Each row is a point. The ring and each string are closed loops that go straight from each point to the next, and from the last back to the first. Before rounding, they use only three directions, however many columns there are. How many times does the string pass through the ring? Passing back the other way cancels.
In the rows, zero is written as 128.

Ring (10 x 4):
[[199 109 125  80]
 [200 149 108  87]
 [180 178 106 108]
 [142 185 118 115]
 [105 171 137 108]
 [ 81 141 159 104]
 [ 91 102 176 118]
 [115  83 178 127]
 [155  72 167 122]
 [185  84 145  97]]
String:
[[225  76 127  63]
 [198 102 121  44]
 [183 119 116  30]
 [225 142  96  62]
 [234 164  90 100]
 [200 156 114 134]
 [163 141 129 108]
 [162 149 120  79]
 [174 166 102  52]
 [186 166  98  57]
 [167 143 119  72]
 [176 136 127 111]
 [211 134 119 131]
 [207 122 125 126]
 [173 118 136 107]
 [158 106 139  66]
 [178  72 143  45]
 [164  91 145  72]
 [155 115 143 101]
 [179 110 143 136]
 [211  84 140 120]]
Times through: 0
String (20 x 4):
[[132 108 162 139]
 [123  87 179 160]
 [106  68 192 150]
 [ 85  64 194 113]
 [100  95 170  89]
 [123 117 152  92]
 [119 119 160 129]
 [119 129 159 149]
 [115 134 150 109]
 [ 96 141 148  76]
 [ 77 160 145  72]
 [ 74 184 140  96]
 [ 95 184 138 127]
 [123 163 141 143]
 [140 141 143 131]
 [103 140 147  85]
 [ 63 136 160  69]
 [ 51 120 173  73]
 [ 86 111 166  80]
 [126 119 150  93]]
Times through: 0

Ring:
[[158  86  90 134  95 166 146 108]
 [137 122 107 142 100 125 139  99]
 [110 149 152 152 103 103 112 103]
 [118 143 203 163  88 124  83 110]
 [120 112 199 153  90 163  76 130]
 [115  71 140 126 111 201  93 155]
 [143  63  94 122 106 197 129 136]]
String (27 x 8):
[[ 97  41 109 105 130 232  93 183]
 [ 70  53 103 100 146 216  89 192]
 [102  85 131 125 118 180  98 151]
 [135  99 152 144  93 166 105 122]
 [136 100 162 146  91 168 100 123]
 [113 102 154 138 105 164  95 135]
 [ 82 108 182 137 116 165  68 155]
 [ 99 121 199 149 102 152  70 137]
 [ 95 119 164 140 112 146  88 136]
 [126 121 174 152  92 144  96 116]
 [ 90 122 153 138 117 139  93 136]
 [ 80 150 193 152 111 114  76 128]
 [110 166 232 174  84 102  72 102]
 [ 90 153 200 157 103 112  77 120]
 [100 129 168 146 107 134  91 127]
 [115 116 154 143 103 147 101 124]
 [149 120 186 161  76 147  99 103]
 [145 120 194 162  76 150  92 108]
 [161 122 249 178  55 161  69 104]
 [139 105 219 160  76 176  70 126]
 [151  97 193 156  76 179  87 120]
 [136 102 154 145  92 163 105 121]
 [ 93  90 127 123 124 173  98 153]
 [ 78  59 114 107 138 210  88 183]
 [105  39 118 109 124 236  91 181]
 [158  64 149 139  85 209 104 133]
 [147  54 139 130  94 220 102 145]]
Times through: 0

Ring:
[[123 125  99  89 130 169 132 147  70]
 [125 118 125  78 155 188  87 130  53]
 [124 103 139  80 180 183  55 107  57]
 [119  85 135  98 195 148  60  87  82]
 [114  76 120 122 187 116  99  83 101]
 [109  76  99 145 165  90 157  93 114]
 [106  85  73 159 133  73 218 115 124]
 [109 103  55 149 109  79 236 139 128]
 [114 115  57 129 105 101 217 151 119]
 [118 122  69 111 110 128 187 154 101]]
String (23 x 9):
[[120  97 139  99 175 172  86 105  54]
 [120  76 158  91 218 163  20  70  68]
 [117  73 120 105 205 111  56  74 119]
 [115  86  99 116 171 107 114  99 117]
 [111  84 110 135 162 116 149 100  92]
 [105  67 112 159 171  91 166  83 101]
 [106  61 101 156 180  68 152  75 130]
 [114  85  93 123 166  98 128 100 123]
 [114  93 107 125 155 126 146 110  89]
 [116  92  98 113 165 115 118 106 112]
 [119  77 125  98 206 124  45  76 110]
 [122  86 162  87 208 183  29  81  49]
 [121 101 138  94 172 177  84 109  52]
 [121 104 114  94 162 154  98 117  81]
 [127 117 120  69 163 180  65 126  70]
 [124 115 103  83 151 158  98 130  86]
 [120 112 103 101 141 153 133 132  77]
 [123 128 112  92 125 189 142 151  43]
 [122 123 111  95 129 181 140 146  50]
 [119 106  98 104 148 136 129 124  94]
 [124 115 109  80 155 165  89 128  80]
 [130 120 148  58 171 220  40 125  30]
 [122 106 145  89 169 194  80 114  36]]
Times through: 0
